Each row is a point. The points of each table are mixes of a few directions, plus a little noise. Count the directions of each table, and those that both share. Where both have some left over, give the other angles between the two spaces (their principal angles), to ten degrees, smallest first.
(in the rows, 128 means zero)

First (4 x 2):
[[ 81 178]
 [112 145]
 [172  82]
 [145 108]]
Second, 5 rows:
[[ 93 166]
 [181  72]
 [ 89 170]
 [141 115]
 [135 120]]
Directions: first 1, second 1, shared 1

First:
[[118  47 116  99]
 [163 103 133 121]
 [157 155 141 125]
 [109 108 111 160]
 [ 95 229 139 136]]
Second:
[[176 168  97 104]
 [143 136 233 139]
 [115 121  74 124]
 [ 99 105  87 132]
 [107 111 151 141]]
Directions: first 3, second 2, shared 1; angles 90

First, 10 rows:
[[162 147 117 148 117 177  89 100]
 [116  98 173 112 171 101 114 217]
 [122  93 138 132 151 140 120 149]
 [111  44  93 161 143 196 141  63]
 [145 195 120 118  93 103 132 111]
 [149 136 142 134 138 148  92 151]
 [110 161 109 111  96  83 175  95]
 [ 79 157 108  92  92  35 220 101]
 [160 118 125 155 137 196  76 113]
 [125 135 153 115 141 101 121 178]]
Second, 10 rows:
[[178 137 199 175 106 103 164 125]
 [134  79 125 134  83 104 111 138]
 [100 164 105 113 173 153 126 121]
 [106  84 109 157 114  85  91 122]
 [215 169 249 129 158 123 203  96]
 [141 150  91 122 176 161 163 138]
 [ 90 171  80 113 128 176 122 153]
 [ 89 156  75 111 165 164 121 136]
 [130  77 120 101  94 113 105 127]
 [ 98  90 128 122  86  98  75 121]]
Directions: first 3, second 5, shared 0; angles 50, 80, 90

First:
[[169 128 131 113 122 117  41 119 154 170 123 119]
 [172 131 117 117 141 105  46 104 145 160 126 104]
 [ 92 133  94 151 175 111 213  96  88  64 140  97]
 [171 128 139 111 109 129  39 134 160 179 121 131]
 [162 128 119 121 139 110  62 107 142 152 128 109]
 [ 76 127 136 143 120 153 234 157 103  86 128 156]
 [120 123 179 114  58 180 127 197 154 162 111 199]
 [ 95 133  94 149 176 109 210  94  89  68 141  94]
 [102 127 134 134 120 142 183 144 116 107 129 144]]
Second:
[[ 93 146 145 142  96 132  79 115 117 166 134 141]
 [ 62 151 149 154  84 134  76 105  99 173 145 141]
 [103 123 131 129 125 128 148 120 113 120 147 115]
 [146 131  95 139 181 119 206 136 122  67  95 135]
 [212 108 106 101 172 121 162 158 169  90  97 124]
 [111 133 160 124  73 137  33 121 134 198 146 135]
 [121  97 158  99  89 135  88 121 138 163 188  93]
 [168 182 128 150 118 130  15 150 157 189  37 205]
 [114  98 128 116 136 126 185 119 116  96 173  89]
 [155 120 108 124 161 123 174 139 134  90 111 126]
 [124 111 102 129 174 118 242 126 109  52 140 101]]
Directions: first 2, second 3, shared 1; angles 80

First:
[[138 113  74  82 185 155 178 156 124 135 115  56  97  89 139 200  98 120]
 [112 103 126 101 144 135 144 139 109 114 111 103 149 136 143 168 114 125]
 [101 133 150 146  96 154 102 101  99 100 175 166 178 153 124  58 150 132]
 [174 168 179 150  80 124 104 110 133 173  95 153  62 131 125 175 174 136]
 [113 107  85  95 164 153 163 131 121 119 134  88 149 110 119 158  91 140]
 [107  97 139 114 170 129 133 160 111 109 127 112 131 112 167 124 132  88]
 [120 148 117 151  73 108 110 103 133 109 145 159 178 181 106  75 122 159]
 [162 149 126 131 138 147 135 124 143 165 126 120  64  87 117 159 141 126]
 [100 117 187 171 102  93  80  97 149 128 136 204 167 140  98  67 135 139]
 [150 145  96 141 127  83 130 159 156 127 118 119 105 139 144  99 122 112]]
Second, 9 rows:
[[122 106 121 115 135  97 147 118 153 149  72 131 159 137  90 202  74 164]
 [ 99 113 168 127 107 149 111  83 115 125 140 147 157 134 100 139 133 161]
 [151 160  49 148 162 141 139 165 145 112 201 117 102  92 145   7 131  84]
 [148 161 105 127 109 164 137 139 100 121 147 127 130 143 146 108 145 115]
 [103  82 154 125 154  77 125 119 167 143  86 136 141 114  99 171  91 149]
 [112 110 197 129 113 116  91 103 130 124 140 109  72 119 142 136 174 131]
 [107 102 170 127 132 121 122 127 115 133  88 164 175 140 124 164 115 126]
 [147 152  88 142 150 141 136 171 120 114 161 134 120 114 163  53 139  77]
 [165 168 102 112  87 148 144 129 109 133 117  90  92 156 143 172 146 140]]
Directions: first 6, second 5, shared 4; angles 60
